Each row is a point. Any point is a mix of the corners, with weights that add up to 1. It lies inside the corners' shape when no weight is negative. Say inside or outside, and name the corners with a negative weight.
In the rows, 128 means zero.

Corners:
(1): [163 159]
(2): [85 77]
(3): [122 154]
Points:
[145 168] => outside (2)
[81 93] => outside (1)
[144 168] => outside (2)
[65 61] => outside (1)
[133 153] => inside

Corners:
(1): [102 114 188 156 142  84  96 144]
(2): [ 99 128  87  92 153 142 109 170]
(3): [200 196 121  72  90 134  34  85]
(4): [ 96 147 129 161 170  51 146 137]
(5): [ 91 129 116  49 163 153 163  60]
(6): [155  57   7 113 120 168  48 107]
(7): [150 126 102 183 123 143 157 165]
(8): [198 163 178  67  54  66  74 111]
(9): [ 64 160  55 115 100 184 159 105]
Points:
[139 164 106  99 106 141  91 104] => inside
[123 134  87  98 133 150 106 106] => outside (8)
[140 103  72 137 154 138  80 125] => outside (8, 9)
[160 138 134  96  93  99  86 116] => inside
[138 100  52 110 116 152  81 112] => inside
[ 82 131  43 104 158 184 145 126] => outside (1, 8)
[118 146  97 115 106 142 127 117] => inside
[117 140 102  90 140 132 125 108] => outside (1)

Corners:
(1): [243 187 175 144 105 145  91 125 201 118 144 115]
(2): [177  53  89 176 112 152 114 115 132 130 122 119]
(3): [ 76 165 120  50 130 200 130  84 163  84 196 224]
(4): [153  82 145 121  33 135 190 118 155 102 160 116]
(5): [ 90 156 152 139 163 130 119 157  88 173 144  89]
(6): [158 153 121 163 181 116  63  87  83  46 106 107]
(7): [147 119 152  89 124 158 193 121 120 155  81 125]
(8): [129 133 198 148 143 118 125 207 124 115 114 127]
(9): [201 119 148 196 167 129 125  48 126 118 115 159]
(10): [ 89 230  79 137  93 152 100 145 129 185 123 137]
(11): [127 113 129 156  76 169  89  96 191 163 111 135]
(12): [ 27 121 156 136 177 108 184 207 204  43 158 111]
(13): [130 115 127 172  40 242 132 117 152 149 137 137]
Points:
[179  84 169 174 104 148 120 108 173  84 133 146] => outside (5, 7, 10)
[120 166 126 130 140 158 119 119 132 141 124 147] => outside (4)
[135 163 143 113  91 160 131 128 173  98 129 140] => outside (2, 5, 9)
[133 141 125 153 113 148 110 118 151 116 145 136] => outside (7)
[144 116 133 142 127 145 134 127 133 118 130 129] => outside (11)
[161 146 130 136  95 162 120 106 128 146 124 136] => outside (12)
[146 144 130 131 115 158 119 124 114 140 134 142] => outside (11, 12)
[209 133 136 158   7 215 101  75 199 180 159 185] => outside (5, 6, 7, 12)
[115 194 151 134 156 158 109 138 136 104 138 141] => outside (2, 4, 11)

Corners:
(1): [149 119 161 199 120 186 148 164  57 121 152  61  34 106 156 237 154  95
 155  97]
(2): [209  48 139 164  35 103 212 111 188 173 195  66 211 129 149 128 180 144
 177 180]
(3): [162  59 162 126 198 134  74  42  97 175 173 129 102 138  66 153 120  72
 139  59]
(4): [202 157 130 119 111  78 180 182 192 124 222 136 185 173 141 204 145  80
 100 164]
(5): [163  47 197  46 192 165 105  81  99 207 198 156 125 167  93  98 135 166
  87 120]
(6): [ 76 114 124 121 157 156  68 194 119 107 133 114  89 140 143 167 126  86
 101 147]
(7): [145 189 180 175 149 131 140  72 178  76 148 114 116 126  93 135 133 196
 100 157]
(8): [141  80 192 117 129 195 137 115 140 172 191 115  40 147 142 141 164 132
 146  79]
(9): [117 111 158 120  96 144 114 118 144 175  76 134 116  23 188 172  95 145
  55  80]
(10): [101 152  79  91  43 150 173 169 176  88 147  64 173 134 135 145 121 183
 155 153]
(11): [203  69  92  76 166 207 184 106 118 153 112 151 135  77 106 108  56 171
 187 130]
(12): [153 181 134 142 122 129 101 126 183  74 157 158  68 155  45 152 176 110
  49 174]
(13): [150 193 123 111 152 188 134 151  73  79  68 152 120 123 120 109  94 132
 116 128]
(14): [ 80 133 173  64  86  83 133 141 106  86  43 137  78 130 107 165  60  98
 114  78]
(15): [185  49 134 130 135 140 168 140 157 128 136 112 185 168  77 138 150 138
  60 107]
(16): [113 116 245  96  74 182 140 119  72 144  71 142 136  93 146 207  83 114
 138 105]
(17): [109  36 134 121 160 178 108  82 128 129 225 181 153  89 172 172 151 117
  89 143]
(18): [108 135 153  51 135  97 172 136 196  61 156 105 121 132  90 162 173  77
  67 142]
(19): [229 120 115 151 111 127  74 145 162  45 138  61  83 114 139 133 105 166
 192 156]
(20): [121 172 135  72 151 109 116  91 156  90  52 172  43 123 112 174 122 125
 125  91]
(21): [144 169 183 139 132 143 129 130 109 120 131 182  71  64 125 181 153 129
 181  98]
Points:
[109  52 216 111 115 108 140 119 137 181 199 137 128 141 119 198 183  59
  64 101] => outside (7, 10, 11, 13, 19, 20)
[151  73 165  99 128 125 124 104 143 147 146 157 134 101 128 168 126 110
 114 121] => outside (1, 7, 8, 10, 13)
[134 123 159 129 102 129 133 129 153 107 140 113 113 119 123 177 141 114
 113 127] => outside (5, 11, 13)
[157 110 142 121 131 150 134 123 140 124 153 126 124 118 126 156 130 130
 125 131] => outside (14)
[175 106 136 100 140 145 138  97 142 138 137 153 134 121 104 116 111 158
 123 122] => outside (1, 6, 16, 18)
[142 110 146 109 125 144 132 133 129 122 132 130 111 121 125 161 128 115
 119 116] => outside (7)
